Rows are points. The window is the flat piece filled in between its corners: a triangle in 3 columns, a solid with four corners in 4, and so on. A path goes straight from each point to the next, and from the last back to the first. After which points does the path pass through the window?

Window (4 x 4):
[[  6  10 -15  27]
 [-18  23  10   3]
 [ -8  23 -16  -1]
 [  3 -20  39  -6]]
Path:
(1): [-22  -3  -6  -9]
(2): [-17 -13  -3  24]
(3): [ 15  20 -11   7]
(4): [10  0 60  9]
(5): [-11 -23  10  -7]
(6): [-30 -11  16 -12]
(7): [ 2 39 22  2]
(8): [-4 27 12 -3]
Through the window after points: none

Window, 6 rows:
[[ 21 -18  35  -7 -12  34]
 [-36  36 -13   3   2  13]
 [-10  14 -50  32   9   0]
 [-21 -12 -47  -6  44  -4]
 [ 22   6  60   8  -2   3]
 [ 44  14  43 -22 -24   7]]
Path:
(1): [-25 -19  19  -4 -16 -16]
(2): [-16   9 -10  -2 -34 -30]
(3): [-29  37 -24  -1  19  37]
(4): [30 24 23  6 15 25]
(5): [ -7  -9  26 -12  -7   0]
(6): [  0 -24  -4  -5 -36  -2]
(7): [30 18 57 -4 24 54]
(8): [ 23  60 -14   2  15  17]
Through the window after points: 6

Window (8 x 8):
[[-35  14   3 -14  11  23  13  10]
 [-19  11  54  20   7   1   4  -4]
 [  6  36  10 -33  -4  -2  -2   7]
 [-10  25  -6 -12  27 -35   0 -15]
 [ 17 -17  11 -31   0  -2 -36  -2]
 [ 10  38 -18  14  25   8  -5 -52]
 [-10  34 -12  29 -20 -19  10 -40]
 [ 37 -35  19 -19  -1  44  18  59]]
Path:
(1): [-17  11   3 -24  23  33  20 -33]
(2): [ -9  14  10 -60  17   3   5 -49]
(3): [-1 28 10 42 12 -5 -3  1]
(4): [  0  -1  12  -9  15   5 -13  29]
(5): [ 10  -8  30 -22 -20   5  31  -4]
(6): [-30 -17   3 -14  -3  32  40 -27]
(7): [-20  47   4  -9  23   2 -24  39]
(8): [-12  19   1  24  23   2 -10   8]
(9): [-14  22  -3 -22   9  16  14 -23]
(10): [  6  13   1 -34  -2  14  13 -43]
(11): [ 14  31  -4  24  20  -9 -14 -22]
(12): [  6  11   8 -10  12   9 -19  18]
(13): [-13  -5   6 -22  -5  16  22  -3]
(14): [  2  28   7 -18  18 -11  15 -38]
(15): [ -2  16 -17  11  21  -9 -21   2]
(16): [-17  21  -1   0   8   1  -1   9]
Through the window after points: 2, 6, 8, 12, 14, 16

Window (11 x 11):
[[-14   9 -30  14  -3 -12  17  20   8  13  60]
 [  6 -45 -14 -41 -12 -15   0 -21   7   8 -21]
 [ 10 -14 -11  10 -39 -17  -4 -16  37   2 -36]
 [-20 -52   6  18  -5 -40 -27 -23 -21  13 -17]
 [ 21 -23  18   4 -20  14  37   6  14   1 -13]
 [-13  -8  10 -24   5   6  -4  12  32   4 -23]
 [ -3  -7  22 -19  13 -25  11  -4   1 -33 -36]
 [  0 -24 -20  28  40 -16 -12  12  35 -30 -10]
 [ 11 -16  27   7   4 -33 -40  15 -10  -1   9]
 [  0  15  -4  49  -9  12   4 -11  42 -27  49]
 [ 19  20  21  -2  37   9  20  -3 -15  -8 -12]]
Path:
(1): [ 10  -8  19   1  12 -17  -5  -5  17  -5   4]
(2): [ 12   6  -6   8 -13  11   2  17   6 -13  -6]
(3): [ -2 -25  -8  -5   1   2   0  -2  -2 -13 -13]
(4): [  7 -14  13 -19   2 -24   8  -2  42   8 -17]
(5): [  5 -15  13  -1  10 -54  13  -8  34  23   5]
(6): [ -1  -6 -27  17 -35  16  -4   3  10 -13  -6]
(7): [ 19  -9  -8  20  23  25   5  27   2 -32 -24]
(8): [  3  14  29 -18  14 -19  12 -23  -1  15   0]
(9): [  8 -13   2   5 -11 -21   4 -15  31  10  -7]
(10): [ 10  -4  -4  16 -23  13  -3   6   4 -27 -35]
(11): [-12 -28 -15  24 -31  16   7   1 -28 -18 -31]
(12): [ 16 -24  23  -9   5 -20  11  -5  28  13   2]
(13): [  9 -16  11  10  -1 -24  -5  -9  13   7 -14]
(14): [  2 -14  -3   2 -25 -11 -21   6  10 -16 -10]
(15): [  6 -10  -8   9 -15   6   2   5   1  -5 -11]
(16): [ -4 -25  16 -10  23 -23  34 -26  30  -1  -7]
Through the window after points: 3, 5, 7, 9, 11, 13

Window, 12 rows:
[[  7 -18 -16  12 -26  10 -16  30  -8  10   0  -7]
 [  4  25   8  -4 -15  15 -14  12   5  -3  20 -20]
 [  6  -9   4 -17 -35 -14 -15 -60   7 -15   9 -21]
 [  8  -8   6 -24   5  24   0   1 -17   1 -11 -18]
 [ -6  24  -3 -11  -9   3  26  17  11 -20 -15 -23]
 [ 29  13   9  -9 -19  12  -2  13 -13  18  12  20]
 [ 35   8  29  14   0  22  42  20 -10 -24  36   7]
 [  4 -27  10   4  22 -27  -7  48  23  33  11  13]
 [-36   9  32   7 -16 -41  -8 -23   7 -31  14   5]
 [  1   9 -45   3   8  25 -20  -4 -15  19 -12  -1]
 [ -8 -16   8  11   3   3 -17  20  31  31 -30 -10]
 [-23  10   5 -17 -14  21  18   6  29 -46  -2  -8]]
Path:
(1): [ 13  14   6   0 -14   4   0   8  -1 -20   5   2]
(2): [-15   4  19  -2  -2   0  30   8   9   1  11 -15]
(3): [-13   8   2  -3 -16  29  11  13   2  11  18 -30]
(4): [ 10   1  -2  -2 -17   4  -9   1   3 -25 -10   4]
(5): [ 12  12  -5   7  -5   2 -32  -4 -13 -21 -14   0]
(6): [-15 -11  -4 -26   0  31  38  10  14  26  15 -17]
(7): [ -4  -6   9   0 -17   2   5  -3   3   4  12  -3]
(8): [ 10   7   8  -7  -1 -13 -21  11   8  -3  -5   6]
Through the window after points: 1, 5, 7

Window (14 x 14):
[[ 27   3  -1  -7  16 -14   0   3   8  42  37 -10 -12  21]
 [ -1   0 -36   8 -15  15  -9  -9 -35 -41 -10  13  30 -18]
 [ 15   3   7  -3 -36   4  -9 -23  -3 -31 -22   8 -10 -14]
 [ 30 -37 -26   0  -6  15  -5 -13  12 -25 -27  13  11  -8]
 [  9 -23   6  10 -13   8  -4 -40  -6 -10  -6  -4  35 -28]
 [ 17  -3 -18  -5 -17  15  -3   5   4  60   4 -35 -12   1]
 [ 23  12 -12  31  10   3  34  -3  15  40   6 -10 -21 -11]
 [ 32  14  -5  12 -16  20 -25  -1  17 -24 -13  -5  38 -18]
 [  7   4 -14 -33  -5  11   9 -18   2 -47 -30  -8  36 -29]
 [  1  -9  -7  -1  -8  50  -3 -20   5 -44   5 -10  13  -8]
 [  5 -18   5   9  -9  -9  17  39  23  51  30  -9 -19 -17]
 [  6   0  14  -8 -12  40   2  -6 -12 -26 -37  15  46  13]
 [-14  -6  -7  23   1 -23  -2   6  35  37  -1 -28 -15  16]
 [ 32 -28   4  29  -8 -26  20  13  -1   0  -4 -52 -18  -3]]
Path:
(1): [ 19  -3   1  -2  -4  20  -4  -7  -5 -10 -17  -1  -1 -21]
(2): [  8   0  -7   0  14  14 -10   9 -18  -7 -13   3  -3  -9]
(3): [ 25  -9   3   5 -41  10  26 -28  33  16   4 -12  38  18]
(4): [ 29 -11 -22  18 -39   1  12  -6  19  16  23   1  17  14]
(5): [  7 -17   4   1  20   7  -3  -3  -6 -10 -22 -20   7 -22]
(6): [ 18  -5   1  11   2  13  -1   2   5   6  -3  -7  -2 -17]
(7): [  5 -15 -18  -5 -39 -10  10  18   9  13  10 -12  21   7]
(8): [ 15  -8 -11 -15 -21  -2  18   5   9   2  -5  -3  17  -9]
(9): [ -1 -13  13  32  17  15 -18  -3   2   3   9 -20 -16 -29]
(10): [ 16  -9   4  -1  11  -1  -1 -16  -1  -2 -13 -11  -7 -25]
(11): [ 14  -2  -6  10 -23  13  13   0  18   8   1  -6  13   4]
(12): [ 17  -7 -13   4 -33   1   8 -14   9  -1  17  -9  35   6]
Through the window after points: 2, 6, 8

Window:
[[ 28  21  -4 -11 -19 -25  32  -9   6  -1 -21 -14   1 -23]
 [-12  32   4  11 -10  -4   7  21 -36   7  -4 -33 -21  -9]
 [ 21  -9  18  13  -7   5  -1  43  -1  -2  27   2  12  18]
 [-11  -8  48  16   1   8 -26  29   9 -35   8   2   6   0]
 [-12 -17  60 -16  -5  -4  11  37  -9  -8  11 -10   3  25]
 [-15  12  50  -6  12  23 -14  28   1  12  17  17  26   4]
 [ -2 -14 -19   8 -28   2  32 -25  -6   7 -17 -16   7  -6]
 [ -4  -6  38  -3  -2  -1 -37  40  -3   7 -16  13   7  32]
 [  0  21   7  13  16   7   6  16  12  16 -20 -56   4   0]
 [ 32  22 -14 -12 -25   2  20 -40 -19 -11  -9 -40   4   9]
 [ -7  -8  57  10 -14 -16 -34  30  -3  16  22 -15  22   2]
 [-14  33  13   6 -22   1   2   9  21  15   8 -30 -26  13]
 [ 14  -2 -22  -7  15 -29  21 -37  -5  -3   5 -12  -4   2]
 [ 21 -16 -40 -44 -14  -3  11 -22   0  -9   0 -25   2 -21]]
Path:
(1): [-23  12  -3  -7 -14   1  24  10  -8 -25 -13  -6  38  23]
(2): [-16  19  -3  21 -20 -31  13  12  -1  -9  13 -22  11   9]
(3): [ 27  -5  12 -18  -1  19   0  -4  -8   4 -15 -24 -16  -2]
(4): [ 12  -4  20   5 -15   8   5  14   5   9   8 -19 -11   5]
(5): [ 0 11 16  5 -3 -8 -3 33 -9 -5 15 -6 16 15]
(6): [-11  -6  11  -8 -30 -31  22  10  -9 -11  -3 -13  24  12]
(7): [ 17   2  13  11  15  43 -20   1   5  25 -10  -1 -18  -5]
(8): [  8  -2  24   5   3   8  -1   6   2   9  10 -12  -2   5]
(9): [-16   6   6  -2 -26  -7  -2  33 -13 -17 -10   5  26   7]
(10): [  0  23  -4  -5  -3 -17   7  29   7 -17  -7 -35  22   9]
(11): [ 11 -10  17   9  -1   3   3  -3 -15  12  16   0 -14   2]
(12): [ 22  -3  21  -2  -1  -2  -9   5  -5   8   6 -23 -10 -12]
Through the window after points: 4, 6, 8, 10

Window:
[[ -5  25   2   2 -26  10  19 -12  10  -1 -26  10   4  -6]
 [ -2 -16 -34 -11   5   3  45  -3  -4  25 -14  24  17 -27]
 [  9  20   4  -1  -7  -5   0  12   1  16 -32 -10   2 -26]
 [  5   8   6   7 -14  -1  42  16  -2  18   7 -24 -14 -14]
 [  2 -54   8 -16  -5 -18  -3 -14 -15   3 -15  12   1  32]
 [ 13  23 -16  16 -15   1  13  15 -23   7  -1   5  -7   6]
 [ 21  32   7 -19 -10 -14   4 -17  26  -1   5   1   7  -6]
 [ -2  -4 -15   0 -17  14 -19 -19  -4   6 -16   1 -15 -11]
 [  9   9   1  30  13 -15  -3  -5  21  -3 -10  -9   3  -6]
 [-11  12   0  -6  -8  10  10  18 -14 -16  -3   3 -13 -15]
 [ 19  27  -2  -5   0  11  19 -17  -6  -9 -16 -15   5 -10]
 [-12  23 -22  -5 -20  -5   5  -5   0  -4 -17 -18  12 -12]
 [ -6 -38  -7 -38  20 -23  25 -20 -10  15 -11  24 -30  60]
 [-12   6  -1  -1   1  18  -7   0  -9  15  -5  -1  10  12]]
Path:
(1): [-21   0  -2 -11   8  -6  14 -17 -11  15  -6  18   8  -4]
(2): [  3  -5  -9   8  -2 -34   2 -10 -28  13  -7   5   1 -14]
(3): [  5   4  -3  -8  -6  11  18   0   6   6 -13   5  -5  10]
(4): [  5   3 -15  -8  -2   7   7   3   9   8 -19  -6 -13   2]
(5): [ -3   6   0   5 -19   0   1 -21 -17   2  -4  -2   2 -13]
(6): [ -8  20  -4   7 -14   3  14  -8 -13  11  -6   4   1 -10]
(7): [ 21  -5  -3 -18 -13   6  -2  -3  38 -11 -48   0  -1  -2]
(8): [ 19   8 -12   3 -10  -2   8  25  17   1  -1   2 -18  23]
(9): [ -4  14  -5   2 -12   2  12  -7 -17   2 -13   2   4 -10]
(10): [  7  13   3   1  -5   0  15  -9 -16   0 -11   1   5 -14]
(11): [  6  13 -10  -9  -5  11   9  -8   8  -4 -16  -9  -6   2]
(12): [ 34  10 -13  -6 -23   3   2   2  17 -13 -28 -12 -11  14]
Through the window after points: 4, 6, 8, 10

Window (14 x 14):
[[ -3  18  25   0  11 -48  20  -4   7  -1  44  23  -8 -18]
 [  6 -31  -8   1   3  -7  -5 -17 -48 -14 -20   8  24   7]
 [-36  18  12 -20  29 -48 -33  21  26  33  25  30  21  35]
 [-15  38   2  -1 -14 -18 -10  13 -15 -12  44  24  10   7]
 [ 29 -18 -35 -17  -5 -10 -17  18 -10  -3 -30  24   9  -3]
 [ -4 -24  13 -34 -28   8   6   9 -19 -10  -9   9   1   2]
 [ -3  53  37 -17  27 -23   2  21 -12   2  39 -10   7 -22]
 [-30 -23 -31  -5  -2   7  -9   6 -11  13   7  -1   3 -13]
 [ -6  46   6 -42  27 -22  17 -17  -9 -25  44   1 -16   1]
 [  7 -10 -11  -7 -17  25  -8 -32 -14  -1 -40  27  18 -18]
 [  4 -19 -26 -16 -25  10  19 -12  -3 -33 -21 -19  43 -10]
 [ 15 -19 -23  -9 -12  21  31  -4 -28  23  -7  22  29   6]
 [-43  19   6  13  32 -16   5  38  13   3   8  33  -1  26]
 [ 24 -22 -12   5 -16  24  -6 -14  -1  -7  -8 -18   4  17]]
Path:
(1): [  7 -11  11   3  23   6 -23 -13 -12 -12  60  33  26  13]
(2): [ -3 -12   1 -28  29   5  -9  16  -5   0   8   4  35  -3]
(3): [ -9  23 -18   7 -39 -28  24 -20 -27 -10   1  22 -22   0]
(4): [ -5  25  25  -4 -56 -16  -1 -22 -28  -4 -11 -37  38  -6]
(5): [ 14 -25 -30  -3  24  22  -6   7   8  -6   5  32 -11  13]
(6): [  4 -15  -4   6   7   5  -8   2  -2  -4  11  17   9  -3]
(7): [-19   6 -19 -26  -7  -7   9   5 -15   9  -5  -1   5   8]
(8): [-15  40   2  -4   4 -21  -7  12 -21  20 -14   6  -3  30]
(9): [  7 -18  -5 -15   6  -3  -5   4   2  -8  20  25  16 -14]
(10): [  9 -14   4 -35  20  33  17  -1 -15 -21   9  43   8   1]
(11): [-11   5 -20  -4 -12 -23  -4  -8  -9   2   2  -2   6   1]
(12): [ 11  27 -37 -27 -16 -20 -18   7 -30   2 -25 -23  -6  -3]
(13): [-22 -21  29  -3  25   4   9   0  16  -5  32  45  33  16]
(14): [ -8   1  15  -6   3   3 -10  -6  -5 -50  33  39  44   6]
(15): [ -8   9 -23  -8 -11 -16  -1   7 -25  40 -14  -8 -19  -2]
(16): [-34  20 -12 -18 -13 -26  13  26   7   7 -41  -3  -9  -5]
Through the window after points: 4, 6, 14
